Each point is reached from the start by the listed moves, each made once or not at all, plus a little noise. Is the number of moves made odd or even? Then give how often each move was made.

Moves:
(1): [ -1 -27  27 -60]
(2): [ -3  40   0 -15]
Start: [ -2   9 -14  21]
Points:
[ -6  23  12 -55] -> even (1, 1)
[ -2 -19  12 -39] -> odd (1, 0)

Moves:
(1): [ 43  27 -18  47]
(2): [-53  -6 -23  -7]
(3): [-26  -4  15  47]
(4): [  7 -29 -10  18]
Start: [ -5  10   1 -31]
Points:
[-52 -30 -31 -15] -> even (0, 1, 0, 1)
[-28   6  24  16] -> odd (0, 0, 1, 0)
[ 38  34 -20  17] -> odd (1, 0, 0, 0)
[-48  27 -27  52] -> odd (1, 1, 1, 0)
[-60  -2 -19 -44] -> odd (0, 1, 0, 0)

Moves:
(1): [ -2  27   4  17   5 -27 -22  -7  11   1   8   5]
(2): [  5  -1   2  -7  12 -19  -7  13 -11   5  -3  11]
(3): [ -7   7  20   7  -2   7 -11 -22  -7  15  -2 -25]
(4): [ 3 10 -1  3  0 13 -5  7 -1 -5 -4 14]
(5): [ 33 -20   1  12   4  -6   9 -18 -19  -7   0  -6]
(6): [  4  15   6 -18 -15  -2  -6   0  15   8 -18  13]
(7): [  7   5   5  20  25   1  16   7  15  17 -17  -9]
(8): [-10 -17  24  -5  -7   9 -13  16  21 -22   0  -3]
(9): [-17  -8  11  12  23  -8   6 -12   5   5 -16   9]
Start: [-4 -7  4  0  0 -3 -5 12  6 -4 -8 -9]
Points:
[ -6  17  40 -14  -4 -41 -51  34  45 -13 -22  17] -> even (1, 1, 0, 0, 0, 1, 0, 1, 0)
[ -9  44  29  33  38 -26 -15   6  51  23 -57  22] -> odd (1, 0, 0, 1, 0, 1, 1, 0, 1)
[-16  15  43  -3  18 -12 -29  -2   7  24 -50  12] -> odd (0, 1, 1, 1, 0, 1, 0, 0, 1)
[  7  15  46  29  16 -39 -29 -47  11  19 -37 -14] -> odd (1, 0, 1, 0, 1, 1, 0, 0, 1)
[-29  11  49   6   7 -30 -39   8  60 -13 -35  14] -> even (1, 0, 0, 0, 0, 1, 0, 1, 1)

Moves:
(1): [ -5  -9 -10  19  10  -8 -19  12  -1  12  22   6   2   3   3]
(2): [12 -1 16 -2 -4 -1  2  5 -7  3  3  4 -5  4  8]
(3): [  2  -4   5  10 -14  -2   6  -1 -10 -11  11   7   4  -4  12]
(4): [ 3 -6  4 11 -2 -3  1 -2 -6 17 -1 -4  1 -1 21]
(5): [  3  -6  -9   8  23 -11  -6 -19   4   0  18   7  -1  -5   4]
(6): [ -5   0  21 -20  11  24   0   6   7  15  -9  -8 -13 -30  -3]
(7): [-16  -9  12  -8  18  -9   3   5   2   2  -9  -3  12   3  10]
(8): [ -6  -2  -3  13   8 -23 -17  -3  -4 -20   8  -9   4  -7   9]
(9): [ -7  12 -15  11   6  -4  24  -9  26  11   3   7  -1  13 -13]
(10): [  7  -6  14 -18  -6  -4   9  -9  -3  -4   7  -7  -8  -4  14]
(11): [-11   7   2  -6   1   3  -4  -5 -11  -5  -8  -1  -5  -5  -7]
(12): [  3 -25  18 -10  11  -3 -21   0  22   0   4  16  -2  13  -5]
Start: [ -2 -10  -4  11  13  -3   2  13  11  -4   0 -13   2 -14  -2]
Points:
[  2 -45  60 -15  43 -21 -28 -13  11 -28  35  -5 -24 -50  30] -> even (0, 1, 1, 0, 1, 1, 0, 1, 0, 1, 1, 1)
[-27  -4  -2  26  38   8   4  16  25  46   8 -12 -15 -33   0] -> odd (1, 0, 0, 1, 0, 1, 0, 0, 1, 0, 1, 0)
[-24  -9  27   6  53 -17  15  18  37   5  -6 -22  -1 -31   9] -> odd (0, 1, 0, 0, 0, 1, 1, 1, 1, 0, 0, 0)
[-38 -22   1  32  46 -51   0   1  15   8  22 -24   7 -12  35] -> odd (1, 0, 0, 1, 0, 0, 1, 1, 1, 1, 1, 0)
